Every row gives one point. To make a cloud, some directions were put in groups of two or more. Within a group, all points are equally far from the middle, so they leave a hole (a ring in 2 directions, a hollow ball in 3). The other directions are filled evenly. Then the cloud was stretched, turned, moved and blurred a little. Count the holes, and give their numbers of directions, smallest first.

Cloud (15 x 2):
[[ -9.7  20.4]
 [-18.1   3.8]
 [ 14.7   5.6]
 [ -1.2  -9.5]
 [ 13.8   1.0]
 [ 10.5  17.2]
 [ 14.6   4.7]
 [-10.6  19.7]
 [ -3.5  22.3]
 [  1.7  22.1]
 [-14.8  16.4]
 [  5.7  20.6]
 [ 11.1  -3.4]
 [ 12.4  14.5]
 [-13.8  17.2]]
Holes: 1 (2)

Cloud (13 x 2):
[[  3.7  14.8]
 [-27.2   7.8]
 [-23.3  -7.3]
 [ -4.7  20.1]
 [  7.1  -9.6]
 [  1.7 -10.3]
 [ -8.8  26.2]
 [ 17.4  -1.0]
 [ -8.9   3.6]
 [-15.7 -11.2]
 [ -0.8 -20.5]
 [ -4.3  21.2]
 [  1.2  -0.8]]
Holes: 0

Cloud:
[[ -1.0  21.8 -12.2]
 [ -5.1  -6.2   5.0]
 [ 11.2  -4.2  -2.4]
 [-21.8  18.3 -21.9]
 [ -2.1  25.1  -4.8]
 [-19.6   2.9  -0.6]
 [ 21.7   6.1  -2.1]
 [ 21.6  -9.6  -6.9]
 [ -9.4  -2.4  15.1]
 [ -7.3 -14.2 -12.6]
 [  7.9  21.3  -1.7]
 [  4.8  20.1  -1.8]
 [-21.3  -9.8   2.2]
 [-29.2 -12.6  -8.8]
 [ -5.3 -13.8  15.6]
 [-23.0  -9.3  -0.6]
 [-12.0   0.1  -8.4]
 [ 16.1  22.4  -0.2]
 [ -8.2   8.5 -24.9]
 [ 11.8  -7.6  15.0]
 [-30.9  -6.2   0.9]
 [  1.2 -10.9   2.8]]
Holes: 0

Cloud, 27 rows:
[[ -8.0  12.5   0.1  19.5]
 [-23.8   3.3  -6.4 -21.9]
 [ -1.3   3.0 -27.2  -1.6]
 [-13.1 -16.0  -4.4  13.1]
 [ 21.0  -9.0  -6.1   6.8]
 [-15.6   8.6 -19.7 -14.4]
 [  8.5  11.6 -16.1 -26.7]
 [ -9.9  18.1  -8.2  11.1]
 [ 17.7  15.7  -5.8   4.2]
 [ -4.3  -2.6 -15.2 -24.4]
 [ 11.6  20.2  -8.7   7.7]
 [-11.9   6.6 -23.2   6.3]
 [ -9.5  17.5 -16.7   7.1]
 [ -6.3  -0.4   8.5  21.9]
 [ 14.7  21.0  -1.3 -20.1]
 [  9.1 -10.0  10.3   5.7]
 [ -0.8 -10.7  -4.5 -19.3]
 [ 13.2   4.3 -11.9 -20.8]
 [ -0.1  -2.2  16.7 -14.5]
 [-22.2  13.0   2.5  -6.9]
 [ 13.1   3.0  -9.7 -22.1]
 [ 10.0  21.3 -14.8 -18.5]
 [  8.6 -12.4  -6.8  -8.8]
 [ -3.9  20.4  13.5  -6.6]
 [-22.7  11.9   0.3  -6.1]
 [  1.3 -16.1 -22.5   8.7]
 [-14.8 -11.1  -1.6  20.2]]
Holes: 1 (3)
